Every row gives one point. The last column is the point's height on a tilted bowl or saddle (a function of degree 2), plus a little noise. Along how many of its main directions does it bend up, bend down or stay straight?

Points (16 x 4):
[[ -7  11 -22  -3]
 [-60  11  45 -36]
 [ -5 -11   3 -23]
 [ -5  -7  15 -20]
 [ 17  -4  32 -27]
 [-21 -37   0 -53]
 [-13  17 -17   0]
 [  9  -3   1 -12]
 [ -4   8  -9  -3]
 [-26  42  26  15]
 [ 28 -17  -5 -27]
 [ 31  26  31  -4]
 [  6 -48  15 -60]
 [-23   3 -11 -21]
 [ 17  14  -8   6]
 [ -8  44  -1  27]]
Directions: 0 up, 1 down, 2 straight

Points (21 x 5):
[[  4  16  -2  31 -19]
 [ 30  15 -34   1 -25]
 [ -8   0  -2  11  -6]
 [-31  -6  -3  21 -21]
 [ -5  -7 -12   1  -4]
 [-13  25 -16  43 -41]
 [-22 -12  51 -30 -15]
 [-15 -17  14  24  -4]
 [ 12  38  -6  20 -25]
 [  7  -1  31  -9  -1]
 [-23 -22  22  10  -9]
 [-24  45 -43  -4 -18]
 [-20  -5  -1  24 -14]
 [  2   1  60  26 -24]
 [ 25 -17   3  28  22]
 [ 13  27 -20  45 -40]
 [-12 -17 -23   4 -13]
 [ -5 -17 -21   4  -8]
 [ 41 -59   5  -7  60]
 [ -6 -37  -2 -15  -1]
 [ -1  24  18  19 -12]]
Directions: 1 up, 3 down, 0 straight

Points (22 x 5):
[[  2  -6   8  22   9]
 [  5   7  -4   0   4]
 [  4   2   2  -2   3]
 [ -3  17   1   0   0]
 [  4  11 -24   5  10]
 [-27  -8   6  15  -9]
 [-11  -9  18 -37  12]
 [ -7  -6  10  14   1]
 [ -7 -55 -26 -40  60]
 [  6 -33  -5   4  25]
 [ 17   8  -2  -4   8]
 [  4 -11  17   8   8]
 [  3  15 -19   2   6]
 [-11 -24  -9  33  22]
 [ 15 -10   3   0  12]
 [ -9 -26  33  -3  16]
 [  2 -58  24  -8  59]
 [  4  -6  24  -1   9]
 [ -1 -22  15  11  11]
 [ -5  -8 -18 -31  -1]
 [ 11   2 -60 -12  27]
 [ 31 -17   4 -26  25]]
Directions: 2 up, 0 down, 2 straight

Points (45 x 7):
[[ -5  16   0  31  20 -15  -2]
 [  5   7  -9  -2  10 -19 -10]
 [-28  10   8 -20  36  22 -19]
 [  1  -2   0 -41 -14  -8 -23]
 [ -8  21 -19  41  16   7 -31]
 [ 32 -16   0  26 -21 -22 -37]
 [  1 -25  -3 -46  22  -5   0]
 [-21  -1  -4 -12 -16  16 -21]
 [-13 -22  11   0 -13  19  -4]
 [ -8  14  -6 -30 -22  -5 -37]
 [ -6  18   8   0  16  19  -4]
 [  2  11 -16 -29 -39  -8 -60]
 [  8  -3 -10   8 -19   4 -19]
 [  6  26  14 -18 -20   2 -27]
 [ 14 -25 -14 -19   1  -7  -2]
 [-16 -41 -11  21  27  12 -23]
 [-47 -13 -15  -9 -18 -35 -56]
 [  3  -7  54  35   5  39 -27]
 [ -2 -49   1  35  -3  -2 -31]
 [ -5   9  14  31  22  -2  -2]
 [ 19  10  -7 -26 -44   4 -50]
 [ 29  32 -14  19 -26 -13 -58]
 [ 29 -50   9  -7 -27 -35 -52]
 [  9 -28  -6  16  11  27  10]
 [  7  28 -12  20 -22  39 -48]
 [-12  -6  -1  13 -14 -25 -15]
 [ 39 -10 -39 -13  38  12  -4]
 [ 39   1  -1  25  -6   5 -21]
 [-11  22  12  -4 -28   4 -30]
 [ 47  -9  -1 -12 -16  11   4]
 [-34   8   8 -14  13  15 -19]
 [ 41  22   4   2  36  18 -12]
 [-18 -17 -19 -11  14   2 -15]
 [  6  23   1  10 -13 -11 -17]
 [-25  14  -1  60 -18  -7 -23]
 [-24  19  -1   2  -6 -17 -12]
 [ 57  24   8  37   9 -12 -53]
 [  8 -11  -5 -13  -8  10   5]
 [-16   6 -15 -16  -3  22 -15]
 [  9 -19 -13   8  -8  15  -4]
 [ 27 -27  13   5   8  41  43]
 [ 13 -19  -6  -4  -6 -22 -16]
 [ 20 -26 -13 -10  31  36  44]
 [ 38  23  -9 -21 -17   3 -31]
 [ 12 -18  24  -2  12  20  22]]
Directions: 1 up, 5 down, 0 straight
